Each row is a point. The points of each table are mixes of a few directions, plus a little noise. How many directions does each table use, and how many do they share? Where both have some left over, give the other angles between the two spaces (their principal angles), to ten degrees, smallest first.

First:
[[ 63  12]
 [-32  -6]
 [-52 -10]
 [ 18   3]
 [-28  -6]
 [ -9  -2]
 [ 40   8]]
Second:
[[  5  -3]
 [  7  -4]
 [ 52 -29]
 [ -9   5]
 [-55  31]]
Directions: first 1, second 1, shared 0; angles 40

First, 5 rows:
[[-23 -44  47  19]
 [-10  -3 -16 -33]
 [-56  15  -3  -6]
 [ 57  24 -19  15]
 [ 32   8  -9   6]]
Second, 7 rows:
[[ -6  53 -28  14]
 [  3 -23  12  -6]
 [ -6  49 -26  13]
 [  2 -17   9  -5]
 [ 12 -96  50 -26]
 [ -1   9  -4   2]
 [ -3  26 -14   7]]
Directions: first 3, second 1, shared 1

First, 7 rows:
[[   0   36   30   -2   27    0   -7    8]
 [ -11   14   12   -3  -29   -3   15  -34]
 [   0  -37  -39    9   45  -19   -5    5]
 [ -11   55   46   -8   29   -3   -4    2]
 [  39   -3    7   19 -109   36   21  -48]
 [   2  -28  -25    0   39   -5  -16   38]
 [ -19  -38  -30  -15   -1   -6   -4   29]]
Second (10 x 8):
[[ -1 -59 -53   6  -5 -11   5  -3]
 [-46 -24 -23 -23   7 -25   6   7]
 [-44  32  28 -28  11 -14   2  10]
 [-46  14  12 -28  10 -19   4   9]
 [ 39  36  33  18  -5  24  -7  -5]
 [ 30 -13 -11  18  -7  11  -2  -6]
 [ 92  54  50  46 -14  51 -14 -14]
 [-25  12  11 -15   6  -9   2   5]
 [-52 -59 -54 -22   5 -34  10   6]
 [ 53   7   8  29 -10  25  -6  -9]]
Directions: first 4, second 2, shared 2

First (8 x 11):
[[ -1  -9 -17  14 -27  19   2 -24 -28  11   7]
 [  1   9  16 -13  25 -17  -2  23  27 -10  -6]
 [  1   8  15 -13  24 -17  -2  22  25 -10  -6]
 [  2  14  25 -21  40 -27  -4  36  42 -16 -10]
 [ -2 -10 -18  16 -29  20   3 -27 -31  12   8]
 [  4  26  46 -39  74 -50  -6  67  77 -30 -19]
 [ -3 -18 -32  27 -51  36   4 -47 -54  21  13]
 [ -3 -19 -34  29 -55  38   5 -50 -58  23  14]]
Second (8 x 11):
[[ -4  35 -32 -17 -21  13 -32  15  16 -21  20]
 [ -2  18 -17  -8 -11   7 -17   7   8 -11  10]
 [  8 -49  72  15  63 -40  53  -1   1  25 -41]
 [  2 -23  18  12  10  -6  21 -12 -14  15 -12]
 [  2 -56   2  46 -31  23  40 -64 -73  44  -8]
 [ -2  18 -21  -7 -16  10 -18   5   4 -10  12]
 [ -5  66 -36 -42  -7   3 -56  48  54 -45  26]
 [  2  -8  14   1  14  -9   9   2   3   3  -8]]
Directions: first 1, second 2, shared 1

First, 8 rows:
[[-15 -11 -36 -44  30   6  -1  -3 -45  -1  -6 -38  18  36]
 [-12  -1  30  49 -30   8  -9 -13   5   2  10  14 -47 -17]
 [-14  29   1 -53  -9 -33  -3  20  18 -15 -29 -19  62 -17]
 [ 19   1  64  40 -28 -27  33  11  -7  -6  12  30  -5 -33]
 [ 20 -48 -34 -74  11  -6 -10  44  -7  13 -40  -8  50  22]
 [  0 -18  -3  29  10  44 -24  -8  -1  -6  18   9 -57 -25]
 [ 24  46  33  50   8 -14  38 -18  26 -12  37  31  -1 -28]
 [-23   2 -55   4   8  22 -24 -33  11  25  -2 -18 -21  61]]
Second, 8 rows:
[[ -1  16  20  33  -7 -33  47 -26 -35  15  18  -3   4  48]
 [  3  -8   5 -21  14  -3   9  12 -30 -12   0 -11  13 -10]
 [ -1  -7 -55 -10   9  35 -42  -7  51  16 -11   4 -14  19]
 [-51 -16 -35 -48  12  27 -43  -4 -49 -12 -19 -57 -13  11]
 [ -2  27  23  -2  20   0  12   1 -15 -33  18  -7   6 -48]
 [ 21   5  23  53 -56 -17  -4   2  84  30 -10  55 -12  -1]
 [ 52 -39  39  26  32  10  44  20 -56 -13  35  29 -21 -32]
 [-20  23 -21 -29 -23 -19 -22   3  49  10 -31  -9  36  14]]
Directions: first 6, second 6, shared 6

First:
[[ -28  -26  -13  -11  -34   -1   21   19   13   15   -1   18  -17   -1
    17    3  -45    0    0   15  -32   14   -7   20]
 [  12   10   -3  -22    4   -7   12    2  -16  -18   23   22  -11   -9
    17  -29   -9   -6   -5   10  -21   -8    7  -11]
 [  -8   -9   12    2   17  -14   -5   -8   -3  -10   15   13  -20  -14
    -4  -13  -14    8  -18   -9   -2    9   -6  -36]
 [-106  -52  -41  -16  -22  -31   10   49   45   27   41  -37  -34  -13
    48   55   -8   25  -16   23    9   -2   13   35]
 [  41   11   46   51  -33   47   14  -49   26   18  -70   92    8   16
   -52    6  -29  -48  -23  -49  -17   73  -32    4]
 [  85   64   10  -21   38    9   -3  -23  -52  -45   16   12   26    1
    -1  -55   46  -22   12    2    0  -36   19  -21]
 [   5   17  -13    1   31   -5  -28    7  -11   -4    6  -74   30    8
    -3   19   64   19   24    6   48  -42   18    8]
 [  -2  -16    1   16    0    4  -21    4   -2   17  -30  -46   19   11
   -24   13   -5   25   27    1   15   -8  -12    1]]
Second (9 x 24):
[[  0  59 -54  45 -20 -30 -21 -82 -14 -37 -82 -62 -20  -9  -3 -32  26  11
  -56 -25 -30  46   5 -38]
 [ -6   6  -1   9  11   0   1 -19  15 -12  -6  32  24   7  -9 -11 -11 -21
   14   3   2  34 -13  -8]
 [ -6   9   6 -55 -12  -8  -9  -8 -11   8  23   1  31  16  -7 -13 -11  39
   33  39  -7 -15 -15  -9]
 [ 11 -46  19 -16  19  16  17  50  -8  -5  35  24  -3   9  10 -11 -44 -24
   43   7   3 -21  14  -7]
 [ 10 -23  14   0   4  17   9  67   8  42  41  18 -22 -26   4  36   2  -9
   11 -12  44 -47  -1  44]
 [-21 -42  17  12  31   9  10  60  23  30  28  13  30 -11   7  37   3   0
   25  29  12 -22 -22  68]
 [ 16  44   0  10 -28   5  -5 -47   8  -2 -15  24 -32  -4 -14   8  27 -18
  -46 -50  22  26  12 -29]
 [  7 -27  -5 -16  14   2   5  60 -10  18  32   2   5 -14   6  -6 -35   1
   53  23  17 -40 -10  19]
 [-11  19   4  11 -18 -12  -7 -80 -11 -43 -56 -51 -13  31   6  -7  42  22
  -77 -15 -61  39  31 -40]]
Directions: first 5, second 6, shared 1; angles 40, 70, 70, 80

First (10 x 32):
[[ -17   -9   13  -37    0   30  -21   25   13  -10  -15  -35   28    1
     0  -19    7  -29   16   13  -46    7   -5  -19  -17  -19  -38   -7
    46   12   -3   -8]
 [ -15  -27   90  -61  -43  -33   77   34  -56  -15    3   58   -3   -7
     4   54   46  -14   71   20   44 -100   74  -29   11  -38  -54  -66
    -2  -12   85   25]
 [  17   -2  -30    4   15  -15  -29  -44   27   25   15   22  -44   25
     7   34  -13  -15  -38  -14    1   29   49   62   24  -30   62    8
   -14   -2    7   -7]
 [  -3   -5    7  -13   -2    1   -1    3    1    0   -1    1    0    2
     1    5    4   -9    5    3   -5   -4   12    1    0  -11   -5   -7
     8    1    8    0]
 [   0    7  -22   13   11   18  -23    0   16   -1   -6  -27   12   -2
    -2  -25  -11    2  -14   -2  -22   28  -32   -3  -10   14    1   19
    10    6  -28   -8]
 [  19   13  -35   43   12  -18   -5  -33    6   15   13   17  -27    4
     0    7  -18   24  -34  -17   26   21   -7   30   14   19   51   22
   -38   -7  -16    0]
 [  12    9  -18   31    4  -14    5  -17   -3    7    8   13  -15   -1
    -1    3  -10   21  -17  -10   24    6  -10   12    8   19   27   13
   -28   -6  -10    3]
 [ -26  -21   62  -63  -24   13   25   47  -21  -21  -14   -7   32   -7
     1    4   32  -30   57   24  -20  -48   23  -43  -14  -30  -73  -40
    43    5   38    6]
 [  17   30  -32   84    4  -18   29  -10  -23   -3    7    8    0  -24
   -10  -30  -19   69  -20  -16   54    4  -78  -19   -2   80   23   34
   -61  -12  -42   10]
 [  -3    4  -36   -1   22   35  -56   -4   40    4  -10  -49   15    8
     0  -32  -17  -20  -26   -1  -56   56  -27   10  -14   -4    6   25
    35   14  -39  -19]]
Second, 8 rows:
[[   0    0    0    0    0    0    0    0    0    0    0    0    0    0
     0    0    0    0    0    0    0    0    0    0    0    0    0    0
     0    0    0    0]
 [  -8  -12   28  -32  -11   -4   12   11   -8   -3   -1   11    0    3
     3   18   15  -18   21    8   -1  -25   33   -4    3  -25  -19  -23
    13    0   28    4]
 [   6    9  -21   24    8    3   -9   -8    6    3    1   -8    0   -2
    -2  -13  -11   13  -16   -6    1   18  -24    3   -2   19   14   17
    -9    0  -21   -3]
 [   8   12  -28   32   11    4  -12  -11    8    3    1  -11    0   -3
    -3  -18  -15   17  -21   -8    1   24  -32    4   -3   25   19   23
   -13    0  -28   -4]
 [   3    4  -10   11    4    1   -4   -4    3    1    0   -4    0   -1
    -1   -6   -5    6   -7   -3    0    8  -11    1   -1    9    6    8
    -4    0  -10   -1]
 [ -24  -39   89 -101  -35  -11   38   35  -27  -11   -3   35    0    9
     9   57   47  -55   67   26   -4  -77  103  -12    8  -80  -59  -72
    40   -1   89   12]
 [  -9  -14   32  -36  -13   -4   14   12  -10   -4   -1   13    0    3
     3   21   17  -20   24    9   -2  -28   37   -4    3  -29  -21  -26
    15    0   32    4]
 [  24   40  -91  103   36   11  -39  -35   27   11    3  -36    0  -10
    -9  -59  -48   57  -69  -27    4   79 -105   12   -8   82   60   73
   -41    1  -91  -12]]
Directions: first 3, second 1, shared 1
